Rows are points. To make a cloud, some directions were put in groups of two or more. Within a group, all points are equally far from the middle, so they leave a hole (a ring in 2 directions, a hollow ball in 3). The other directions are filled evenly. Then the cloud was stretched, turned, moved and blurred a little. How many holes are there, and how many directions does each take, smallest first?
In the rows, 128 means zero.

Cloud:
[[149 110 154]
 [159 105 130]
 [ 91  85 124]
 [144 157 113]
 [120 146  86]
 [131  98  76]
 [131 156 155]
 [ 96 124 159]
 [161 116 124]
 [140 110 164]
 [139 134  83]
 [107 135  85]
 [ 94 146 142]
 [157 112 100]
 [103 148 154]
 [110 115  75]
 [137 104 163]
 [138  96  81]
 [141  80 102]
 [126  87  79]
 [111 116 169]
 [ 99  81 136]]
Holes: 1 (3)

Cloud:
[[109 157 154 109]
 [140 119 191 120]
 [153 158 155  98]
 [115  94 136  86]
 [144 150 128 168]
 [150 111 144  73]
 [118 115 129 172]
 [116 121 180 138]
 [145 115 187 137]
 [125 125 133 174]
 [175 119 105 115]
 [148 160 128 159]
 [142 132 149 173]
 [125  73 142 113]
 [163  78 160 122]
 [142  88 106 149]
 [108  96 135  91]
 [104 149 158 110]
 [169 132 128  86]
 [188 123 141 144]
 [129 167 118 142]
 [118 129  98  99]
 [177  93 122 138]
 [116 102 129  83]
 [190 124 126 131]
 [140  72 130 135]
 [117 106 121 167]
 [101 127 115  95]
 [165 111 175 149]
 [165  79 130 137]
 [ 99  90 142 136]]
Holes: 2 (2, 2)

Cloud (31 x 4):
[[143 107 134  66]
 [139 163 166 142]
 [118 109 100 150]
 [ 95 141 155 152]
 [ 91 142  92 151]
 [167 111 175 126]
 [131 167 141 170]
 [171 118 174 109]
 [103  95 140 121]
 [123 128 147  68]
 [161 104 132 157]
 [135 177 126 109]
 [116 102  93 106]
 [116 135 167 149]
 [177 111 151  85]
 [125 173 137  97]
 [148 163 134 167]
 [108  89 118 100]
 [149 177 141 133]
 [188 124 132 135]
 [162 109 174 130]
 [ 96 168 102 102]
 [ 94 125 136  77]
 [125 103 107 149]
 [131 162 152  91]
 [ 91 155 136 164]
 [107 125 164 145]
 [131  90 144 138]
 [173 151 125 148]
 [131 140 116 175]
 [ 96 121 156 139]]
Holes: 2 (2, 2)

Cloud:
[[ 99 113 157 131  89 170]
 [156 157 121 165 121 128]
 [165 116 123 165 118  62]
 [138 122 160 121 108  69]
 [142 146 133 182 167 123]
 [162 105 130 129 171 101]
 [177 144 136 144 166  69]
 [196 117 138 124 170 104]
 [168 114 123 133 130 167]
 [114  73 159 144 160  89]
 [150 143 147 119 147  79]
 [178 111 136 128 183  80]
 [144 106 137  72 109 135]
 [138 136  86 192 124 138]
 [146 105 146 132 114  92]
 [171  80 138 123  53 101]
 [111  96 162 128 100 115]
 [105  99 125 165 155 115]
 [144  77 156  92 144  99]
 [157 149 133 188 166 105]
 [120  81 142 127 151 141]
 [164 100 136 154 112 136]
 [ 82 108  92 170 129 136]
 [123 140 161 129 131  81]
 [ 97 120 193 137 125  99]
 [ 86 124 143 141 117 105]
 [173  64  98 155 120  99]
 [116  84 134 119  99 130]
 [152 117 101 173 154 159]
 [205 113 115 131 146 107]
 [128  94 109 179  96 137]
 [153 161 132 167  90 120]
 [119 123 117 138 128 129]
 [149 114 166 112 148 146]
 [163  92  99 145 135 107]
 [152  98 110 155 114 142]
 [152 138 130 124 114 147]
 [145 107 167 142 135 143]
 [115 100 131 128 139  77]
 [147 120 143  91 159 122]
 [146 138 136 147 174  82]
 [171 104 153 129  94 105]
 [136 149 137 140 164  90]
 [205  95  97 127 128 140]
 [110 112 188 123 122 154]
 [135  98 145 156 103 157]
 [189 126 132 113  97 147]
 [173 124 156 142 126 142]
 [129  79 137 111 153 133]
 [125  77 132 109 137 129]
 [160 140 114 116 122  98]
 [147 132 158 133 144 130]
 [154 149 105 171 133 150]
 [140 119  91 168 132 144]
 [164 117 122 165 137  82]]
Holes: 0
